Rows are points. The ring and each string are closed loops that go straight from each point to the next, and from the last back to the first. Before rounding, they use only three directions, however many columns there are. Count how often each string passes through the ring. Passing back the other way cancels.
(in the rows, 128 means zero)

Ring (9 x 4)
[[191 150 153 156]
 [169 169 153 140]
 [140 177 144 118]
 [121 166 120 103]
 [126 140  92 104]
 [145 107  86 120]
 [165  84 100 138]
 [190  84 131 161]
 [201 113 147 167]]
String (18 x 4)
[[194 114  92 151]
 [202  56 106 167]
 [191  46 135 168]
 [177  69 151 159]
 [166  81 162 153]
 [179 121 129 148]
 [212 130 121 166]
 [224 126 142 178]
 [228 118 170 188]
 [173 108 169 155]
 [172 121 141 146]
 [197 137 112 153]
 [221 118 118 172]
 [224  95 120 178]
 [204  59 137 175]
 [181  37 148 166]
 [157  91 140 141]
 [169 124 116 139]]
Times through: 3
